Every row gives one point. The window is the flat piece filled in between its corners: a triangle in 3 columns, a solid with four corners in 4, and so on. A path goes straight from each point to the next, and from the last back to the first. After which points does the path pass through the window?
(in the rows, 128 means zero)

Window (4 x 4)
[[188 199 177 119]
 [112  74  84 141]
 [149 103 161 172]
 [100 128 128 130]]
Path:
(1): [165  86 174 131]
(2): [155 122 174  93]
(3): [165 181 124 173]
(4): [128 106 128 186]
(5): [108  76 159 122]
(6): [143 134 171 122]
(7): [164 136 159 181]
(8): [145 150 112 140]
(9): [129 112 137 115]
(10): [116  72 144 115]
(11): [167 158 162 208]
(12): [ 96 104  67 169]
(13): [110  61 116 137]
(14): [108  87 125 134]
(15): [131 161  59 153]
(16): [147 122 143 172]
Through the window after points: 2, 10, 14

Window (6 x 6)
[[149 115  96 193 143  78]
 [131  72 172 126 127 153]
 [132 127  59 171 144 166]
 [ 67 121  91 112 137 135]
 [167 142 107 183 198  89]
 [ 68 177 108  86  69 113]]
Path:
(1): [146 115 116  99 166  86]
(2): [108 142 120 167 118 110]
(3): [ 70 142 117 147 110 109]
(4): [155 135 103  56  94 148]
(5): [129 109  80 110 131 118]
(6): [136 156 143 208 135 130]
(7): [ 76 151 107 167 108 138]
(8): [102 116  96 103 115 132]
(9): [134  66  96  93 141  86]
(10): [112 134 131 156 129 150]
(11): [114 111 127 151 141 161]
(12): [198  95  42 158 129  84]
(13): [174 110  41 151 153 119]
(14): [ 96 155 110 176 120  79]
(15): [ 94 139 176 173 128 110]
(16): [143 127  63  86 128 128]
Through the window after points: 3, 9, 11, 15

Window (6 x 6)
[[178 120 131  78 149 132]
 [120 100 127  98 111 179]
 [139 126 125 145  88 152]
 [132  77  89  46  58 179]
 [ 67  96  41 184 107 127]
 [106 178 142 149 116 124]]
Path:
(1): [145 113 110 117 103 206]
(2): [126 122  70 113 100 167]
(3): [128  71 116  83  85 167]
(4): [122 113 134  97  85 120]
(5): [142 113  71 102 108 182]
(6): [130 166 118 125 133 221]
(7): [137  95 146  79 102 138]
(8): [146  70 179 133 107 136]
(9): [158 136 101  85 130 143]
(10): [109 183  90  96 114 187]
(11): [108 145 156 172 113  95]
(12): [126  71 104  90  74 154]
(13): [142 151  85 123 128 171]
(14): [169 162  98 122  94 175]
(15): [102  86 130 130 112 109]
(16): [ 98 105 125 111 108 128]
Through the window after points: 8, 10, 16

Window (8 x 8)
[[ 65 182 159 113 120 146 132 164]
 [116 136 150 133 142 140 168 139]
 [166  59  33 138 159 157 115 172]
 [139 123 116  99  92 149 165 189]
 [117 139  70  54  67 141 160 125]
 [149 185 187 106 144 123 111 126]
 [121 104 152  90 126 176  63 102]
 [131 155 157 157 109 109 123 131]]
Path:
(1): [152 186 149  80 116 191 134 120]
(2): [ 97  70 127 152 110  71  96 152]
(3): [ 79 102 136 117 132  88 145 146]
(4): [146 126  95 135 119 162 121 154]
(5): [128 124 157 117 115 193  95 116]
(6): [117 107 121  79 133 117 110 139]
(7): [ 76 129 154  37 105 122  82 129]
(8): [144 155 112 174 122 181 168 144]
(9): [154 209 163 164  86 171  97 208]
(10): [108  77 120  98 130  87 165  87]
(11): [130 123 151  98 136  83  90 174]
(12): [104 177 159 112 102 170 163 137]
(13): [179 125  86 138 157 199 128 122]
(14): [120  72  82 124 126 105 111 181]
(15): [112 114 135  99 129 133 144 157]
(16): [153 193 130 152  83 172 178 168]
Through the window after points: 1, 5, 7, 9, 13, 15
